Every row gives one point. To make a cloud, some directions were put in groups of two or more. Within a group, all points are equally far from the middle, so they leave a hole (a ring in 2 directions, a hollow ball in 3). The other directions are filled evenly. Then the cloud was stretched, turned, moved and blurred a little. How many holes are there, and how many directions does each take, smallest first?
In the rows, zero is written as 128.

Cloud (22 x 3):
[[153  97 164]
 [134  83 162]
 [133 186  91]
 [ 62 126 108]
 [121  67 104]
 [ 80 130  74]
 [ 42 110 170]
 [140 186  90]
 [ 92 111  62]
 [134 188 164]
 [ 67 118 104]
 [ 63 113 115]
 [ 63 182 121]
 [ 84  85 134]
 [140 130 203]
 [ 49 199 159]
 [ 92  82 149]
 [106 176  73]
 [110 198 143]
 [171  88 136]
 [190 149 109]
 [ 71  92 165]]
Holes: 1 (2)

Cloud, 28 rows:
[[165 185 143  92]
 [ 75 104 120  55]
 [124 181 183  61]
 [185 109 173  54]
 [141 196 127  89]
 [117 135 158 168]
 [105 171  65 130]
 [154 141 199 129]
 [123 170 162  27]
 [178  64 126  95]
 [190  96 174  71]
 [ 89 169 133  48]
 [ 98 107  89  79]
 [171  83  97 199]
 [121 154 192 131]
 [ 89  82 134 117]
 [108 110 159 157]
 [151  98 208 123]
 [122 183 153 149]
 [186 126 103  70]
 [127 167 144  31]
 [196  77 137 133]
 [140 114 206 133]
 [124  71 113 141]
 [ 92 183 131 114]
 [102 183 138  63]
 [135  93  57 134]
 [136 100 215 122]]
Holes: 1 (3)

Cloud (32 x 4):
[[ 84  91 102  55]
 [ 88 204 123 161]
 [155 130  94  55]
 [140  97  99  59]
 [ 83  98  50 105]
 [156 168  61 162]
 [102  85  88 156]
 [ 97  93 106  51]
 [ 91 185 116 177]
 [106 165 173  70]
 [144 161 177 126]
 [ 39 135 148 136]
 [132 161  73 179]
 [ 56 163 128 163]
 [ 64 130 134 171]
 [ 40 155 134 142]
 [104 120 189 122]
 [ 98 132 192 106]
 [ 71 144 124 177]
 [166 163  71  71]
 [130  68 101 103]
 [ 98 223 117 106]
 [ 98  88 148 152]
 [ 78 100 115  51]
 [124 186 176  99]
 [102  94  72 157]
 [ 84 192  59  93]
 [151  81 107  94]
 [ 88  92  53 109]
 [ 48 121 169 109]
 [156 102 147 128]
 [ 42 136 149 141]]
Holes: 2 (2, 2)

Cloud:
[[164  57 135 166 100 125]
 [135  92  69 164  73  99]
 [165  35 108 117 174  98]
 [231  80 110 137 132 122]
 [184 146 157 158  45 161]
 [146 174 151 206 202 140]
 [ 86 161 180 176 176 134]
 [158 107 112 205 171 212]
 [142  52 158 209 153 166]
 [184 175  75 170 140 182]
 [199 127  74 116 118  66]
 [159 143 133 213  80 193]
 [165  85 156  99  72  97]
 [107 105 213 181 121  90]
 [ 93 115 189 172 207 151]
 [ 50 103 110 114  92 163]
 [146 120 131 204 141 198]
 [146 160 185 152 111 141]
 [128  79 158 177 105 200]
 [161  73 158 143 184  71]
 [ 91 160 123 107 109 142]
 [161 194 121 145 177 140]
 [ 99 193 129  99  64 131]
 [115 121  72 139 165 143]
 [124 116  74 156 129  83]
 [145 118  60 131 136  96]
 [ 95 189 119  91  93  68]
 [133  97 108 150 156  52]
 [161 157  59 150 162 156]
 [ 83 172 108 149 111 106]
 [ 66  97 114 164 112 201]
 [ 91 120  91 145  97  84]
 [116  55 127 120 176  63]
 [129  96  47 111 114 175]
 [123  78 211  75  88 115]
 [101  98 166 167 154 187]
 [137 182  91  91 126 109]
 [176  96 139 210 138 182]
 [172 132 171 148  86 149]
 [152 184  91 106 147 132]
 [167  88 157 192 160  92]
 [ 86 108  74 110  48 168]
 [107 137 191 166 113 154]
 [190 169 135 165 130 170]
 [193  83 147 188 189 119]
 [211  60  83 119 121 115]
 [ 94  78  69 136  96 124]
 [126 136  89 103  78  72]
 [168 159 201 176 182  82]
 [ 51  69 113 151  95  85]
 [125 109 215  95  77  85]
 [146  75 186 144 156 120]
 [182  50  96 213 160 113]
 [ 99  59 178  81  78  74]
 [140 128  88 160 164  50]
 [109 113 165 111  79  34]]
Holes: 1 (2)

Cloud, 87 rows:
[[111  80 164  80 144 128 182 164]
 [ 96 152 181 215 139 107 141  66]
 [111  74 163  81 106 165 127  95]
 [135 159  95  85 104 129  85  76]
 [100  78 144  84 190 139 148  98]
 [105 162 131 151 167  96  62  99]
 [ 48 109 103 143 167 153 156 100]
 [136 123 169 207 171 172 143  70]
 [111 172 186 134  74 137 166 115]
 [124 230 133 154 138 119 115 106]
 [ 91  93 210 127 148  95 167 139]
 [115 168 180 127 198 130 102 122]
 [150 199 174 121  91 117 170 112]
 [186 120 205 144 160 167 171  81]
 [112 150 115  72 141  45 139  85]
 [155 122 176 110 117  80 224 137]
 [169 182 121  98 105 133 173 175]
 [116 144  80 119  80  57 154 151]
 [159 174 145 158 145 209 107 158]
 [143 160 111  54 124  77 132  89]
 [ 44 110 169 153 115 103 203 111]
 [135 160 125 116  69 115 198 155]
 [183 155 111 145 156 218 109 122]
 [ 82 119 117 125  68 183 144 128]
 [121 126 135 161  83 201 118  72]
 [126 111  61 141 169 124 193 143]
 [143  79  58 109 103 138 192 147]
 [140  95 163 157 186 152 125  40]
 [176 198  75 164 180 110 140  77]
 [125 147 179 122 174 176 182 164]
 [124  98  85 147 164  70 210 123]
 [ 93 118  77 199 128 154 103  65]
 [100 197 135  98 111 163 112 138]
 [ 95 129  80 141  77 160  91 121]
 [110 141 115 139 166 136 159   7]
 [122 227 147 135 146 139 107  98]
 [192 136 108 115  84  74 132 101]
 [ 87 104 108 144 157  74 153  20]
 [122 158 197  93 158 135  95 114]
 [153  93  68 129 161  53 145 115]
 [135 163 157 136 165 114 146 195]
 [ 65 152  97 201 145  93 119 102]
 [171 103 158 163 189  93 167  70]
 [139 109  56  99 153 113 180  32]
 [111 143 105 109 186 188  84  90]
 [ 85 141  80 162 130 197 108 115]
 [118 179 109 203 115 154 144  65]
 [142 129  29 114 144  79 125  56]
 [161 115 138 152  94 184 197 167]
 [ 64 170  94 144 166 152 135 105]
 [170 180 115  74 105 140 125  73]
 [144 144 138 115 219 155 154 116]
 [172 113 118  85  71 123 181  84]
 [ 81 112 170 111 122  49 148  76]
 [106  97 211 158 108 140 187 163]
 [160 152 166 124 172 202 183 136]
 [146 171 163 161 149 130  81 166]
 [164 175 155 143 163 120 101 173]
 [125 192 176 167 119 121 196  78]
 [101 210  98 114 133 103 101 134]
 [124 170 158 144 177 208 132 142]
 [120  87  72 121  92 131 215  66]
 [103 101 145 135 206 104 122  86]
 [ 51 155 116 143 149  93 115 152]
 [ 56  67 152 138 134  71 148 110]
 [157 198  92 153 102 170 138  83]
 [135 135  85 159 152  20 163  80]
 [109 167 192 175 181 162 143 128]
 [108 102 162 113 129  89  90 129]
 [116 170 117  49 153  86 158  96]
 [215 159 149 143 119 185 127 126]
 [138  66 110 129 187 112 193  84]
 [111 107 190 114 109 215 165 120]
 [156 137  44 129 133 151 139 174]
 [ 92 120 138 211  68 107 125 105]
 [132 117 108 183 173  87 197 134]
 [ 77 144  95 103 162 168 155  66]
 [137  90  91 113  91 106 199 174]
 [177  96  87 150  61 125 182  85]
 [ 91 161 160 220 118 135 119 137]
 [144 203 132  84 114 119 105  98]
 [169 155 113 146  67 106 170 164]
 [166 161 189 153 125 135 149 182]
 [121  89  39  92 108 102 180  82]
 [152 135 193  80 146 188 135 139]
 [100 125  36 163  89 130 130  82]
 [100 118 111  99 166 122 132  15]]
Holes: 2 (2, 6)
